Rows are points. The ring and each string are closed loops that go straight from each point to the next, and from the last back to the first. Before rounding, they use only three directions, however many columns there are. How many times does the string pass through the ring? Passing back the other way cancels.
(in the rows, 128 means zero)

Ring:
[[169 159 171 101]
 [138 176 161  86]
 [ 79 154 118  83]
 [ 66  94  99 117]
 [ 98  58 108 144]
 [148  57 126 152]
 [187  93 152 138]]
String, 20 rows:
[[114 191 183  84]
 [107 167 201 108]
 [123 129 152 114]
 [156 159 133  86]
 [142 139 144 103]
 [126 140 182 119]
 [154 182 226 108]
 [183 187 186  88]
 [193 175 134  75]
 [186 199 182  78]
 [149 181 199  97]
 [143 200 212  89]
 [136 203 199  82]
 [113 175 195 100]
 [121 144 153 104]
 [110 149 166 106]
 [102 190 177  82]
 [120 216 144  51]
 [137 179 117  65]
 [128 208 147  58]]
Times through: 0
String, 13 rows:
[[109  29 119 169]
 [127  41  90 149]
 [139  75  95 127]
 [123  85 136 137]
 [125  76 149 149]
 [137 100 128 124]
 [179  73 102 131]
 [204  42 119 160]
 [172  49 151 168]
 [132  79 161 152]
 [127 102 140 128]
 [157  82  85 118]
 [132  21 100 166]]
Times through: 1

Ring (8 x 9):
[[205 127  97 137 120 162  64 119 139]
 [189 157 104 137  98 166  81 129 129]
 [127 163 122 139  85 143 116 137 113]
 [ 94 150 128 139  89 124 129 137 108]
 [ 67 113 125 136 109  99 131 131 110]
 [ 91  83 111 132 131  97 108 121 123]
 [130  79 102 133 140 112  87 115 133]
 [184  97  96 135 136 141  65 114 141]]
String (21 x 9):
[[186  86 117 147 146 137  63 106 142]
 [219  90  88 135 147 153  44 107 151]
 [211 113  64 121 127 160  52 120 146]
 [207 130  69 122 116 164  60 125 141]
 [246 152  83 133 110 188  49 122 143]
 [223 159 111 145 103 180  67 122 135]
 [183 143 146 159 111 156  86 117 127]
 [153 142 114 139 103 145  96 128 123]
 [138 152  97 128  92 143 104 137 119]
 [118 178 102 127  72 145 122 146 109]
 [ 95 174 127 137  73 134 136 144 103]
 [ 84 157 161 154  86 121 141 134 102]
 [114 129 152 155 109 123 116 123 115]
 [109 123 117 136 109 120 112 129 118]
 [ 68 115  91 118 104 101 127 138 113]
 [ 28  90  95 116 114  75 139 137 109]
 [ 40  69 108 125 131  71 129 126 115]
 [ 94  73 132 144 141  94 106 114 124]
 [133  96 133 149 132 119  95 114 127]
 [134 102 105 134 125 122  92 121 128]
 [157 100 135 152 133 130  84 111 131]]
Times through: 2
String (13 x 9):
[[249 116  93 141 135 175  39 109 151]
 [234 116  67 125 130 170  42 117 150]
 [169 117  81 125 119 143  76 125 135]
 [152 117 108 137 119 135  88 122 129]
 [174 101 125 149 135 138  75 110 136]
 [168  96 131 152 138 133  77 109 135]
 [170  67 109 141 156 124  64 104 143]
 [148  72  63 115 144 118  71 118 141]
 [144  93  69 116 130 124  80 124 135]
 [152 105  93 129 125 131  83 121 133]
 [163 105  73 120 125 137  75 124 137]
 [156 117 112 139 120 137  87 121 129]
 [212 113 131 156 134 157  61 107 141]]
Times through: 2

Ring, 8 rows:
[[196 164 166 126  73  92 155 155 102 106 150 168 108 126]
 [142 200 189 148  93  98 174 152 100 119 145 132  96 142]
 [108 177 167 139 125 106 168 143 122 141 139  94  99 155]
 [ 98 143 141 121 143 110 157 137 142 153 137  77 107 158]
 [119  74  98  83 150 116 134 135 171 155 139  82 129 151]
 [152  55  89  70 134 113 125 139 171 144 143 106 137 140]
 [188  67  98  74 109 105 124 145 154 128 146 139 135 129]
 [208 117 131 100  82  94 137 152 123 112 149 166 121 123]]
String, 10 rows:
[[230  68  33  79 129  65  86 123 146 169 127 132 106 139]
 [174  92  88  91 128  92 121 134 147 151 136 116 115 142]
 [144 100 127  94 120 113 144 145 150 132 145 114 127 140]
 [108  79 152  81 121 142 162 155 168 115 155 105 149 137]
 [ 96  56 140  69 132 149 158 153 182 121 155  93 157 139]
 [110  94 187  86  98 151 178 167 158  91 164 125 156 127]
 [140 105 154  94 104 125 158 155 146 112 154 128 136 132]
 [156  85 158  81  89 132 158 163 151  95 161 147 151 121]
 [199  72 141  73  75 120 143 163 146  90 161 173 151 112]
 [249  70  56  77 103  70  95 134 138 144 137 161 116 126]]
Times through: 1

Ring, 6 rows:
[[197 140 134 100 139 117 113 112  93 146 124 173  94 171]
 [156 182 146 131 109 120 131 124 101 144 124 174 107 161]
 [108 162 149 140  92 125 130 125 117 129 123 161 129 136]
 [ 78  89 145 123  96 130 110 113 132 106 122 140 150 108]
 [110  56 127 100 121 125  95 103 125 109 123 138 138 118]
 [166  78 120  89 141 118  96 103 107 127 124 153 112 148]]
String, 20 rows:
[[ 99  51 163  96 113 137  98 104 131 102 120 138 149 102]
 [ 78  29 161  95 109 139  93 101 139  92 120 129 161  88]
 [ 62  38 116 113 104 126  93 104 140  95 123 124 158  98]
 [ 78  75  81 129 106 112 100 110 130 109 125 132 141 124]
 [110 100 130 118 109 123 109 112 121 118 123 147 133 128]
 [109 100 175 110 105 137 113 113 124 113 120 151 141 114]
 [ 81  92 195 113  92 145 115 114 134 104 119 145 157  94]
 [ 53  91 171 128  82 139 115 116 140  99 120 137 164  90]
 [ 53  97 131 138  85 127 114 117 137 104 122 135 156 104]
 [ 75 104 100 138  96 116 111 116 129 113 125 139 141 124]
 [ 94 107 116 130 102 120 112 115 124 117 124 144 136 128]
 [ 61  94  96 141  92 116 109 115 133 108 125 134 147 118]
 [ 47  79 148 130  84 134 110 114 142  97 121 132 164  92]
 [ 68  74 199 110  90 148 111 111 139  96 118 139 165  83]
 [ 89  75 198 103  99 146 109 110 134 101 118 144 156  92]
 [ 67  44 178 103  99 143 100 106 141  92 119 132 166  82]
 [ 58  33 117 113 104 127  92 103 141  93 122 122 160  95]
 [ 94  72 101 118 112 117 100 108 126 111 124 136 138 124]
 [117  98 114 117 115 118 106 111 118 120 124 147 128 135]
 [118  81 156 102 115 132 105 108 122 113 121 147 137 118]]
Times through: 2
String (21 x 14):
[[103  94 169 110 104 136 111 112 126 111 120 148 143 111]
 [ 88  58 183  99 104 143 103 106 135  99 119 139 157  92]
 [ 91  37 152  95 114 135  93 102 134  98 120 133 153  98]
 [110  25 147  84 126 133  87  98 129 100 121 134 146 104]
 [126  13 107  81 140 121  79  94 124 105 123 131 134 120]
 [132  64  69 107 134 106  91 103 115 121 127 139 119 147]
 [162  60  71  93 148 105  87  99 107 126 127 145 107 157]
 [201  81 111  79 157 113  93 100  96 136 125 160  96 166]
 [217 114 158  77 151 124 105 106  92 143 122 173  94 165]
 [221 138 178  81 146 129 114 110  89 147 121 181  93 167]
 [249 173 178  85 150 125 122 115  78 161 122 193  78 186]
 [216 188 120 115 137 109 125 120  82 162 126 185  78 195]
 [163 169  87 134 121 103 122 121  97 148 127 168  96 179]
 [143 143 124 124 115 117 119 118 107 135 124 162 113 153]
 [146 140 160 115 113 128 120 117 109 132 122 165 119 143]
 [144 178 188 126 100 134 135 125 108 137 121 174 120 142]
 [111 194 185 145  82 134 142 131 115 133 121 171 130 134]
 [ 76 171 158 155  74 129 137 129 125 122 122 157 142 123]
 [ 60 134 104 156  81 117 122 123 130 116 125 142 144 124]
 [101 114 102 132 105 115 112 115 120 121 125 146 130 136]
 [110 109 148 118 106 128 113 114 121 118 122 151 135 125]]
Times through: 2

Ring:
[[174 150 147 123 120 114 146  90 113 159 127 112 148 122]
 [144 196 159 131 150 110 156 105 118 160  94 135 172 161]
 [111 183 146 136 152 112 134 118 138 163  94 161 169 166]
 [ 92  99 108 134 116 119  81 121 167 169 138 176 132 124]
 [113  50  68 123  92 121  85 120 171 177 187 150  96  79]
 [155  76  90 117  94 119 117 103 143 171 179 118 105  79]]
String, 18 rows:
[[ 89 100 129 139 114 121  64 114 166 162 122 186 142 132]
 [ 76 111 108 138 127 118  81 129 172 170 128 187 138 137]
 [ 74 113  88 135 131 116  98 139 176 177 140 182 130 133]
 [ 70  81  89 136 115 120  67 133 184 174 148 191 122 121]
 [ 91  50 103 134  91 126  43 113 177 166 155 182 116 100]
 [115  58 109 130  89 124  61 105 163 164 158 163 116  95]
 [ 87   7  44 125  79 125  52 129 194 182 206 170  78  64]
 [ 98  35  40 121  92 121  86 133 184 185 204 155  82  71]
 [115  80  71 123 108 118 110 125 164 179 176 145 105  94]
 [132  99 111 126 108 119 105 107 147 167 150 143 126 107]
 [132  42  88 123  80 124  75 104 160 170 183 142  99  73]
 [132  93 112 126 104 120  99 105 148 166 152 144 124 104]
 [119 109  93 126 119 116 120 121 154 174 155 145 122 112]
 [ 93  69  53 124 110 118 102 138 179 184 184 159  98  93]
 [ 84  41  66 129  93 123  61 128 187 177 180 176  98  88]
 [ 90 102  75 129 124 116 110 137 171 180 158 164 118 117]
 [112 109 109 130 118 118 102 117 155 169 142 157 131 120]
 [114  98 133 134 107 121  74 104 154 160 130 166 139 121]]
Times through: 1

Ring (8 x 14):
[[211 153  96  79 176 115 118 144 188 122 142  96 138  83]
 [196 152 126  99 193 150 118 149 182 128 125 106 135 105]
 [169 138 143 126 189 182 127 144 157 131 103 117 126 123]
 [145 122 137 139 183 192 151 131 125 136  84 104 119 114]
 [138 108 108 136 158 174 165 117 107 132  84  94 114  97]
 [149 104  77 128 112 145 153 111 112 116 102 111 112  99]
 [178 113  53 107  82 110 126 116 142  99 132 131 118 103]
 [203 134  62  85 116  97 118 129 170 105 147 116 129  89]]
String, 30 rows:
[[143  99  65 119 131 137 179 103  96 126  95  76 113  66]
 [150  96  53 125  77 127 150 104 108 105 109 122 109  99]
 [161  99  50 127  51 122 127 109 124  93 122 151 109 122]
 [171 103  38 112  57 104 131 107 128  94 130 136 113 103]
 [181 115  47  97  96 101 137 114 140 105 133 111 120  83]
 [192 122  44  86 106  90 135 117 150 107 140 102 125  73]
 [206 124  29  81  69  72 113 119 166  91 158 129 125  88]
 [203 126  49  96  65  93  97 126 172  87 155 156 122 119]
 [185 129  85 107 123 129 120 130 159 110 129 127 124 110]
 [191 137  88  91 163 123 136 132 161 123 128  91 130  79]
 [219 155  79  61 185  94 129 140 188 126 149  71 142  55]
 [234 167  85  52 195  88 116 148 208 125 160  75 147  58]
 [212 151  97  86 154 118 104 146 193 113 146 121 135 104]
 [186 134 101 111 136 140 114 136 166 112 127 131 125 119]
 [182 135 104 106 162 143 130 135 159 123 120 107 127  99]
 [197 154 124  90 214 145 132 147 178 137 123  81 137  83]
 [202 166 155  99 230 167 112 161 197 137 123 102 140 110]
 [184 147 145 121 181 176 107 152 178 124 116 135 129 137]
 [173 130 118 128 138 164 113 138 158 114 115 144 121 137]
 [173 132 111 113 170 154 138 133 149 127 111 102 125 100]
 [162 138 145 121 218 185 150 140 145 144  92  84 128  98]
 [145 132 166 140 229 213 156 140 131 150  75  88 123 111]
 [139 121 151 152 183 209 146 134 125 136  78 118 116 132]
 [146 116 128 147 148 189 137 129 127 123  90 131 114 134]
 [158 121 112 128 153 165 141 128 134 124 101 113 119 111]
 [147 111 111 145 123 176 135 124 124 116  95 138 112 134]
 [131 102 111 151 133 185 155 116 103 124  81 120 109 121]
 [121 100 106 135 187 180 200 107  80 148  66  53 113  64]
 [145 110  94 123 161 157 171 114 108 133  90  79 117  78]
 [154 114  88 116 157 147 166 116 116 131  98  79 119  75]]
Times through: 3
String:
[[159 105  56 110 113 121 160 107 114 116 111  92 116  74]
 [164  95  33 121  34 106 127 104 122  87 128 151 108 115]
 [176 102  32 115  29  99 114 109 137  82 139 161 111 121]
 [190 114  33  95  62  87 121 113 148  92 145 133 119  96]
 [195 130  56  80 134  94 140 122 155 115 138  86 129  63]
 [186 129  79 101 127 122 126 128 157 112 130 116 125  98]
 [192 127  73 107  89 117 102 130 167  96 141 153 122 126]
 [198 131  76 104  94 116  99 133 174  96 144 153 124 126]
 [185 131  92 108 131 133 119 133 161 112 128 127 125 112]
 [196 144  96  86 179 124 134 137 169 127 130  85 134  76]
 [229 173 105  47 249 103 137 152 203 144 146  38 152  35]
 [223 168 117  70 215 122 114 155 206 131 145  84 145  79]
 [195 143 114 110 142 145  99 145 182 110 133 145 128 133]
 [188 140 118 115 150 153 107 144 174 115 125 138 127 130]
 [196 162 159 107 224 175 111 160 192 136 118 111 137 120]
 [180 149 159 129 189 190 105 155 179 126 110 140 128 148]
 [170 134 137 133 159 181 114 143 159 120 107 142 122 143]
 [168 129 121 126 155 167 127 135 150 122 108 125 122 123]
 [150 125 149 150 163 203 126 139 140 126  90 141 117 149]
 [137 122 159 153 195 216 149 135 123 140  73 112 117 130]
 [127 116 154 156 197 218 163 129 109 144  65 100 115 120]
 [119 110 148 153 209 215 182 122  94 151  58  77 114  99]
 [127 111 129 138 205 194 187 118  96 150  67  63 116  79]
 [150 117 108 124 172 165 163 121 119 134  92  85 119  87]
 [166 121  99 121 137 151 135 126 139 118 110 118 120 110]
 [161 120  96 116 156 149 153 122 129 127 104  93 121  88]
 [147 108  81 116 157 144 178 110 104 133  93  68 117  64]
 [163 118  84 108 155 138 159 118 126 128 107  82 122  74]]
Times through: 0

Ring, 7 rows:
[[192 134 135  95 127  93 143  80  80 102  93 117 167 157]
 [181 185 133  94 112  54 159  74  95 138  63 100 187 158]
 [134 180 110 139 117  56 166  90 145 160  89 119 157 141]
 [ 95 148 105 185 122 100 161 114 175 151 129 152 121 123]
 [ 72  95 112 220 131 167 147 137 184 118 175 190  86 110]
 [101  54 111 201 147 184 133 133 159  87 190 192  79 116]
 [153  63 113 148 151 148 131 108 118  81 159 162 108 135]]
String, 22 rows:
[[ 45 122 124 240 114 174 155 145 200 132 169 195  90 104]
 [ 57 152 151 223  95 176 156 139 176 130 142 185 117 112]
 [ 99 152 160 183  98 162 151 122 139 116 123 166 138 127]
 [ 87 158 149 193  99 151 156 124 156 129 125 166 133 123]
 [119 134 130 166 119 129 150 111 139 120 126 154 132 131]
 [125 114  86 162 145  88 153 104 160 136 139 145 114 130]
 [ 74 108  58 211 151  87 162 122 216 162 166 165  81 110]
 [ 62  87  55 228 157 107 158 131 226 154 186 179  64 103]
 [102  96  90 188 145 120 150 119 174 128 161 166  95 120]
 [124 112 112 165 134 122 147 110 145 118 140 155 118 130]
 [ 92  48  68 209 166 141 141 130 191 114 199 186  61 110]
 [ 73  22  90 234 161 200 131 148 190  87 224 214  45 102]
 [ 83  44 128 222 140 224 128 147 162  73 205 212  69 109]
 [103  84 147 195 123 202 134 133 138  81 168 190 103 121]
 [122  96 125 172 132 154 140 118 138 100 152 168 112 128]
 [126  35  68 178 175 131 135 117 164  99 192 173  71 121]
 [123  34  65 182 176 131 135 119 168 101 195 175  68 119]
 [100  21  76 208 172 169 131 134 178  90 214 196  53 110]
 [ 67  37 116 238 145 223 131 152 180  80 216 219  56 102]
 [ 75 102 160 218 108 218 139 144 153  90 167 200 102 113]
 [107 125 146 180 112 163 145 122 139 107 137 169 125 127]
 [ 76 135 168 210  95 201 146 138 150 104 145 189 121 117]]
Times through: 2

Ring:
[[126 124 131 145 141 180 144  65  68 171 104 149 124  81]
 [196 104 139 181 140 105 129  81 127 142 104 137 113 110]
 [190 102 126 174 134  85 123 117 155 128 114 131 114 126]
 [122 116 102 135 124 114 124 160 152 127 131 128 128 128]
 [ 60 133  95 106 113 161 128 164 120 135 141 124 146 120]
 [ 64 136 109 112 122 192 138 119  80 157 127 135 143  97]]
String (30 x 14):
[[ 54 141 115 108 130 226 148  88  44 177 118 145 142  75]
 [ 86 132 121 127 125 188 138  94  73 160 120 136 140  93]
 [117 122 122 142 121 145 128 114 111 140 124 126 136 114]
 [122 122 122 141 138 166 140  90  87 161 110 145 125  91]
 [134 124 134 147 156 199 155  39  44 190  90 165 115  60]
 [157 119 143 160 161 193 156  20  41 193  83 168 109  56]
 [171 112 143 172 139 140 135  60  94 156 102 140 120  96]
 [161 111 134 167 123 112 123 102 130 131 119 123 129 123]
 [142 116 123 152 130 131 130 108 119 142 117 133 126 112]
 [193 106 139 176 155 134 142  56  96 165  91 156 104  85]
 [216 100 143 188 154 110 137  59 114 156  91 151 101  95]
 [228  95 143 197 139  71 123  87 153 129 104 132 107 123]
 [196 100 132 181 124  71 116 120 166 116 119 120 120 138]
 [142 114 120 153 121 112 122 129 140 127 126 123 130 127]
 [139 115 119 149 128 125 128 121 129 137 121 131 126 117]
 [159 110 117 156 136 113 130 120 136 139 115 138 117 114]
 [176 105 110 157 152 108 136 123 141 147 106 152 102 105]
 [158 107 104 150 135  93 126 155 164 128 121 136 114 127]
 [134 112 107 146 109  84 112 175 179 105 141 110 136 152]
 [125 117 113 142 118 118 122 143 142 126 131 122 134 129]
 [113 121 106 131 131 144 133 134 120 145 122 138 126 109]
 [100 124 101 123 131 152 135 140 117 147 124 139 128 107]
 [ 58 132  85  99 121 163 132 176 124 140 139 132 139 115]
 [ 34 137  81  90 107 163 126 194 130 129 151 120 151 127]
 [ 55 132  94 107  97 141 117 188 143 116 154 107 156 142]
 [ 95 125 109 128 111 136 122 151 133 126 138 117 143 129]
 [100 126 110 127 129 162 136 121 102 151 122 138 131 102]
 [ 43 141  99  97 128 212 145 123  68 167 126 144 141  86]
 [ 14 149  98  83 130 249 152 110  37 182 124 150 146  70]
 [ 62 136 111 114 112 181 131 127  91 145 135 123 150 109]]
Times through: 5
String, 28 rows:
[[111 122 115 137 117 135 125 134 126 132 130 122 137 123]
 [ 81 132 109 118 132 188 142 110  79 163 119 144 133  90]
 [ 49 142 108 101 141 240 156  84  33 189 111 159 134  62]
 [ 55 141 116 108 136 234 152  77  34 185 113 152 138  67]
 [ 92 129 123 132 118 172 132 103  88 148 126 126 143 106]
 [105 128 130 137 132 187 141  73  65 166 112 141 134  86]
 [124 127 136 143 154 211 156  33  33 194  91 164 118  56]
 [142 123 136 149 166 209 161  23  31 201  81 175 108  47]
 [173 115 148 169 162 182 154  14  46 190  80 166 107  58]
 [182 109 145 177 138 128 133  61 102 151 102 138 118 101]
 [160 111 132 166 121 107 121 110 137 127 122 120 130 127]
 [138 117 121 149 131 135 131 110 117 144 117 134 126 110]
 [159 110 128 164 118  98 118 124 148 121 126 117 131 134]
 [225  95 143 197 135  68 120  92 157 125 107 128 110 128]
 [226  95 138 193 144  73 125  92 153 133 102 137 104 120]
 [189 104 126 170 150 112 135  93 127 150 101 149 105 102]
 [203 100 123 175 151  93 133 104 144 143 101 149 100 108]
 [202  97 117 175 137  62 121 140 180 119 116 132 108 134]
 [161 106 113 160 111  65 109 168 189 101 137 109 130 156]
 [151 108 102 147 130  90 123 164 170 122 127 130 118 133]
 [129 114 110 146 105  88 111 172 175 104 143 106 140 153]
 [123 119 113 140 124 130 127 132 129 135 126 128 131 119]
 [105 123 103 125 135 156 138 133 112 151 120 144 125 102]
 [ 63 131  85 102 120 156 131 179 130 137 139 131 138 119]
 [ 56 134  88  99 124 174 136 163 111 147 135 136 138 108]
 [102 125 109 127 131 160 136 124 105 151 121 139 129 102]
 [116 120 114 139 120 133 126 133 127 133 129 124 135 121]
 [ 68 130 104 117  99 141 118 168 135 119 149 107 154 138]]
Times through: 1
